Each row is a point. Each copy is the shape, with its points in the same order, turned, moved and blurred by noise. Say if it was mirrored as well.
In the rows, zero is written as 128.

Shape:
[[ 76 110]
 [ 82 153]
 [106 130]
 [180 128]
 [168 177]
 [124 124]]
Copy 1:
[[138 193]
 [ 95 173]
 [122 157]
 [150  86]
 [ 91  85]
 [129 138]]
Copy 1 is: mirrored
Copy 2 (6 x 2):
[[124 167]
 [ 85 142]
 [118 127]
 [153  62]
 [102  52]
 [128 117]]
Copy 2 is: mirrored
Copy 3:
[[125  79]
 [168  96]
 [146 113]
 [128 183]
 [175 178]
 [130 127]]
Copy 3 is: mirrored
Copy 4, 6 rows:
[[190 123]
 [159  90]
 [153 124]
 [ 92 164]
 [ 76 119]
 [140 136]]
Copy 4 is: only turned

Shape, 8 rows:
[[ 99 117  88 113]
 [159 166 193 125]
 [159 153 159 169]
 [102 127 179 101]
 [154  85 114 167]
 [100 118 131 175]
 [109 178 125 132]
 [142 104  96 187]]
Copy 1, 8 rows:
[[ 83 114 124 116]
 [204 119  89 143]
 [190 121 142 141]
 [135 151  67 138]
 [114 110 168 176]
 [125 157 153 133]
 [146 125 124  84]
 [115 115 191 152]]
Copy 1 is: mirrored
Copy 2:
[[146 165 138 100]
 [123  46 121 136]
 [ 84  62 162 126]
 [143  83  89  91]
 [ 62 148 141 123]
 [ 92 116 146  74]
 [158  89 167 108]
 [ 64 145 170 115]]
Copy 2 is: only turned
Copy 3:
[[170 139 116 119]
 [ 75  95 166 171]
 [ 87 148 160 176]
 [109  80 105 146]
 [ 96 188 129 114]
 [121 166  97 166]
 [150 122 145 181]
 [119 208 130 136]]
Copy 3 is: mirrored

Shape:
[[124 118 143 121 121 162 114 176]
 [186 206 102 185 157 186  87  91]
 [107 122 149  89 102 111  77 169]
 [117 128 155 120  99 103 112 189]
 [141 123 123 159 144 127  94 116]
 [132 118 118 130  91 164 123 105]
 [149 169  95 141 126 130 144 108]
 [116  99 154  71 119 133 129 150]
 [104 158  64 128 117 151 110 127]
 [158  86 147  88 150 121 109 171]
 [111 116 181  85 136 128 112 149]
 [112 119 168 142 165 151 109 148]]
Copy 1, 12 rows:
[[119 138 180  82 147 122 127 155]
 [176  92 131  79 213 115 234  85]
 [140 106 185 101 153 129  64 155]
 [147 105 168  97 114 107  97 177]
 [141 100 116 110 181 153 146 149]
 [146 135 153 121 140 170 148 107]
 [153 124 123 143 153 112 172 110]
 [121 137 152 107 134 134  67 130]
 [145 131 172 156 189 128 159 133]
 [135 153 126  66 159 126  80 168]
 [105 120 153  85 138 120  70 119]
 [ 84  97 142  75 155 130 131 141]]
Copy 1 is: only turned
Copy 2:
[[101 140 147 174 133  81 123 142]
 [ 88 183 113 106 169 164  42  68]
 [137  84 138 157 134  50 138 137]
 [ 89  91 150 151 146  77 151 145]
 [102 126 124 130 106 132 122  88]
 [143 145 125 158 125 144 102 143]
 [111 150 146 107 159 167 126 117]
 [136 132 148 143  93  76 148 170]
 [145 162 154 161 167 145 128  94]
 [104 145 113 133  86  58 154 133]
 [128 109 156 131  95  66 125 156]
 [ 84 129 164 157 100  91  92 120]]
Copy 2 is: only turned
Copy 3:
[[ 91 147 131 128 106 119  96 136]
 [130 165 174 146 188 165 130 249]
 [131 123  99 140  85  79  84 143]
 [130 143 110 119  61 104 103 130]
 [156 155 150 145 148 121 120 156]
 [125 122 117 105 166 142  99 147]
 [142 122 144  99 150 137 157 182]
 [106  89 119 137 104 108 103 110]
 [120 134 123  89 166  84 131 185]
 [119 109 173 147  86 102  95 117]
 [106 111 111 175  97 108 108 118]
 [105 166 140 174 122 118 122 129]]
Copy 3 is: mirrored

Shape (14 x 11):
[[105 142 114 147 154 119 181 114 136 104 144]
 [ 84 109  96 109 113 123 121 169  92  73 151]
 [141 130  86  98  74  73 180 139 180 146 128]
 [110 111 151  99  52 139 196  69 113  77  80]
 [156  87 133  86 148 159 154  91 148 152 117]
 [150 125 135 127 147 103 105 136 125 137 122]
 [ 88 155 122 107 133 155 156 122  99 141 153]
 [ 80  56  61  74  89 107 146 173 108 162 110]
 [156 157 156 129 122 161 128 147 178 144 160]
 [ 83 153 159 139  89 132 165 123 195 102 125]
 [116 143 106  75 115 159 178 140 100 117  69]
 [117 141  66  82  75  80 101 172 171  79  95]
 [136 154  55 157 136 105  88 115 106 119 141]
 [ 75 130 161  59 141 113 112 152 155  77 137]]
Copy 1, 14 rows:
[[120 125  86 109  81 138 110 135 132 103 113]
 [154 110  46 149 187 127  90 128 104 134 139]
 [102  92 104 156  87 129 191 111  85 172 119]
 [ 64 172  44 205  79 121 135 161 137 151 184]
 [ 92 196 120 102 113  98 134 177  82 146 137]
 [148 154 140 138 149  96 132 128 128 138 108]
 [114 136 113 116 133 162  96 137 117 116 161]
 [159  90  75 138 173  94 183 171  62 137 180]
 [ 78 185 150 121 140 147 128  83 107 121  93]
 [ 77 152  73 145  88 128 130  58 120 118 145]
 [ 82 126 105 168 111 102 101 170  75 112 165]
 [ 96  60  76 182 158  72 128  94  83 167 105]
 [123  80 121 122 168 121 106 152 172 141  88]
 [138 155  78 122 135  79  66  67  84 151 153]]
Copy 1 is: only turned
Copy 2:
[[157 129 132 129 121 113 113 116 160 135  76]
 [178 162 169  88 119 108  84 101 140 104 164]
 [116 117 123 188 162  40 109 126 164 106 145]
 [146  71 129 153 143 141  23 176 161 149 156]
 [ 87  98 101 127 106 142 148 162 171 115 147]
 [125 135 109 115 113 102 137 143 100  86 128]
 [159  90 131 121  94 137 113  79 150 104 125]
 [114 158 190 169 141 127 108 105 165  58 207]
 [114  99  85 123  96  79 152 100 110 159 135]
 [116  99 115 134 161  97  80  94 126 183 111]
 [103  92 158 137  74 117  57 126 163  93 141]
 [112 131 173 103 164  17  71 126 129  92 170]
 [183 107 178 103 120  72 157 140 108  77 113]
 [113 144  95  55 148 106  71  89 144 108 147]]
Copy 2 is: mirrored

Shape (17 x 12):
[[113  96 165  91 158 154 165 116 118 118 178 173]
 [152 139 126 154 107 160  98  99 167  83 143  96]
 [104 111 221  91 144 112 143 119 108  85 111 178]
 [ 72 100 136 132 169 134 121 138 148  93  98 208]
 [114 170  69 124  72  88 135 137 121 156 148  79]
 [133  69 126 165  91 104 111  75 126 115 136  97]
 [110 157 117  98  90 132 114 162  90 196 107 124]
 [151 167 141 129 102  79  86 144 120 162 157  85]
 [138 101 185 119 208 138 124 168 111  98 128 154]
 [115 153 143 162  92 105 167 176  91 156 139 134]
 [191  99 123 180 112 129 136  59 197 111 107 124]
 [136 177 102 126 115 110 144 130  34 162 134 111]
 [119 100 164 123 153 122 106 118 128 120 163 216]
 [119 103 107 122  37 115 130 173  84 163 121 136]
 [115 101 145  77 159  98 130 162 152 117  98 178]
 [125 144 185  97 152 124 119 143 106 111 125 180]
 [118 103 141 180 116 142 125  68 169 152 140  93]]
Copy 1, 17 rows:
[[ 97 111 107  88  79 133 132 131 123 197  90 121]
 [121 170 116 111 148 165  93 123 136 132 184 168]
 [111 122 121  70  77 109 129  99 198 146  70 120]
 [149 128 176  81  64 113 175 118 163 173 120 173]
 [105  87 145 173 122 110  94 169 100  78 198 117]
 [161  80 107  86 121 180  83 119 132 106 165 158]
 [150 117 167 169 114  77  87 172 103 102 108 109]
 [113 117 101 139 161 107 111 177 122  56 140 130]
 [133 144 130  56 139 110 185 113 138 163  84 116]
 [131 105 154 147 107 139 138 181 145  99 129  65]
 [172 140  83 146 121 208 120  75 140 124 172 180]
 [104  63 175 169 170 119  97 155 124 112 113  89]
 [116 116 123  87  83 143 158 151 142 154  71 177]
 [147 100 179 131  73 140  79 169  89  69 123  97]
 [132 132 141  99  66  78 177  97 125 124 103 144]
 [105 140 140 103 109 102 142 130 164 137  68 133]
 [183 109  77 123 123 161  93 143 141 151 180 158]]
Copy 1 is: mirrored
Copy 2 (17 x 12):
[[115 177 165  51 159 123 144 151 140 151  98 128]
 [127 136 111 168 162 142  77 165 186 115 151 134]
 [171 188 145  71 104 140 108 153 148 202  94 155]
 [118 137 123  46  98 158 110 135 114 162 161 173]
 [146  94 101 202 170  97 152 140  82 113 107 111]
 [180 148  83 111 142  98  83 189 146  98 134  95]
 [149 108 146 163 179 110 109 100  53 149 102 117]
 [177  76 134 181 172  92 121 148 140 142  86 152]
 [110 146 157  66 128  84 101 145 159 216 131 168]
 [147 130  74 124 159  88 148 100 102 169  71 127]
 [117 161  90 137 105 111  57 152 189  56 120 122]
 [128  91 134 158 151  84 134 127  91 177  75  42]
 [127 126 139  32 139 142 116 156 144 136  99 160]
 [158 137  82 129 188 100 102 136  36 137  87 129]
 [126 157 155  85  89 116 118 149  85 161 130 200]
 [134 134 161  93 121 141 108 133 137 194  88 161]
 [171 150 111 116 157 101  94 124 171  75 161 106]]
Copy 2 is: only turned
Copy 3:
[[129  65  59 144 112 131 123 144 117 117 157 111]
 [182 135 165 146 157 144 143 130 120 174 173  56]
 [150  65 100 162 110  56 154 181 103 125 157 142]
 [127  92 154 122  74 118 140 153  76  87 192 142]
 [135 146 172 135 163 169  92 114 151 182  68 134]
 [210 109 166 124 131  99  74 108 138 146 138  81]
 [127 163 131 116 126 141 112 196 157 143  74 142]
 [131 150 165 151 173 106 133 125 186 147  78 102]
 [159 103  90 142  94 100 198 140 144  87 163 122]
 [140 126 135 143 109 129 136 135 107 131  39 120]
 [219 144 164 139 186 120 101 108  77 110 176  60]
 [147 169 113 187 102 143  98 140 165 154  65 151]
 [112  77 118 159 105 104 119 155 120  75 171  93]
 [169 102 164 115 114 161  85 189 147 130  50 126]
 [134  85 136 118 135 115 160 164 121  76 160 169]
 [128 104 107 171 113  95 161 180 124 107 146 130]
 [165 149 137  98 144 103  86 104 100 150 149  54]]
Copy 3 is: only turned
